Every row gives one point. Each copy is the shape, with its points in the same order, turned, moved and blurred by noise. Say if it was mirrored as well.
(in the rows, 128 means zero)

Shape, 7 rows:
[[ 96  88]
 [133 165]
 [117 152]
 [177 144]
 [167 131]
 [105 133]
 [229 110]]
Copy 1, 7 rows:
[[176 117]
 [ 91 131]
 [112 142]
 [ 83  81]
 [ 96  83]
 [135 136]
 [ 76  19]]
Copy 1 is: mirrored
Copy 2 (7 x 2):
[[ 90  81]
 [168 120]
 [154 104]
 [147 165]
 [134 154]
 [138  90]
 [112 218]]
Copy 2 is: mirrored
Copy 3, 7 rows:
[[ 99  89]
 [143 164]
 [125 155]
 [184 142]
 [168 128]
 [109 134]
 [235 108]]
Copy 3 is: only turned

Shape:
[[ 73 114 155]
 [112  60 149]
 [172 112 173]
 [ 91  69 125]
 [104 206 115]
 [194 116 158]
 [112 151 101]]
Copy 1, 7 rows:
[[ 85 105 155]
 [ 89  60  97]
 [100 129  60]
 [100  54 123]
 [155 172 174]
 [125 134  49]
 [153 117 148]]
Copy 1 is: mirrored
Copy 2 (7 x 3):
[[164  95 111]
 [168 121 182]
 [ 84 124 182]
 [180 138 152]
 [ 89 137  59]
 [ 74 155 185]
 [123 161  86]]
Copy 2 is: only turned

Shape (9 x 3):
[[235 105 140]
 [154 114 165]
 [ 99 100 153]
 [232 126 163]
 [100 148 157]
 [118 149  89]
 [133 142 121]
 [119 134 141]
 [103  82 162]]
Copy 1:
[[ 73 249 120]
 [142 195 115]
 [151 147  80]
 [ 94 241 145]
 [170 141 138]
 [ 97 119 140]
 [121 149 131]
 [141 145 120]
 [158 163  68]]
Copy 1 is: only turned
Copy 2:
[[203  73  54]
 [137  86 105]
 [113 102 165]
 [175  70  40]
 [ 90 122 128]
 [135 170 122]
 [129 147 104]
 [113 121 119]
 [128  77 160]]
Copy 2 is: mirrored
Copy 3 (9 x 3):
[[175 177  47]
 [118 147 108]
 [ 99 102 136]
 [157 202  62]
 [102 136 167]
 [168 115 172]
 [149 129 147]
 [124 130 149]
 [ 88  94 119]]
Copy 3 is: mirrored

Shape:
[[ 86 177 140  80]
 [172 128  81  75]
 [ 99 157 118 162]
 [142 157 106 198]
 [136  97  52 140]
 [ 82  75 179 106]
 [124 104 147  77]]
Copy 1, 7 rows:
[[167  72 177  72]
 [162 165 201 137]
 [154  93  97 120]
 [161  94  84 171]
 [174 191 120 135]
 [ 70 124 133  51]
 [100 132 171  86]]
Copy 1 is: mirrored
Copy 2:
[[173  77 187 115]
 [146  75  85 167]
 [108 124 190 148]
 [ 60 122 167 177]
 [124 152 103 188]
 [146 145 135  52]
 [148 104 111  88]]
Copy 2 is: only turned

Shape:
[[142  81 170 139]
 [168 122  68 163]
 [128 216  72 127]
 [139 124  81 184]
 [115 178  96 139]
 [184 136 137 151]
 [ 91  90 136 104]
 [108 119 156  90]
 [110  54 136  80]]
Copy 1 (9 x 4):
[[135 128  89 120]
 [110 104 181 191]
 [180 104 249 145]
 [146  77 156 193]
 [176 109 200 141]
 [133 164 152 150]
 [144  79 111  85]
 [155 114 135  76]
 [ 97  76 113  66]]
Copy 1 is: only turned
Copy 2 (9 x 4):
[[ 85 171 120 154]
 [170 204 179 117]
 [190 112 178  53]
 [171 203 142 107]
 [165 133 137  81]
 [104 175 181 104]
 [133 134 101 168]
 [109 111 123 150]
 [125 135 120 220]]
Copy 2 is: only turned
Copy 3:
[[169 159  93 128]
 [ 85 118  85  66]
 [ 62  29 120 127]
 [ 71 140  99  97]
 [ 77  74 123 131]
 [124 112  55 115]
 [164 135 162 121]
 [164 105 145 138]
 [202 148 157  94]]
Copy 3 is: mirrored

Shape:
[[150 146  77 100 103 153]
 [160 134  99 195  58  85]
 [114 123  70 124 191  62]
 [122 133 160 192 135 160]
 [ 98  94 117 177 126 122]
 [151  62 129 152 132 115]
 [ 77  78  77 157 175  97]
 [ 71 162 174  68 182  70]
 [120 129 140  80  91 164]]
Copy 1:
[[ 81  82  92 114 116 136]
 [108  95 141  89 189  52]
 [144 158  64 173 181 142]
 [162 145 161  75 108 123]
 [182 114 130 122 135 104]
 [159  93 164 142 166 139]
 [204 127  79 159 161 133]
 [115 209 117 219  80 125]
 [ 96  83 137 144  68 127]]
Copy 1 is: only turned
Copy 2, 9 rows:
[[121 104  69  95 108 127]
 [158 176  52 186  78 154]
 [173  61 109 182 178 170]
 [ 79 146  75 190 146  84]
 [110 152  92 173 171 143]
 [153 160 109 156 168 107]
 [132 119  97 175 220 176]
 [ 96  42 200 187 127 138]
 [ 82 120 118  94 111 116]]
Copy 2 is: only turned
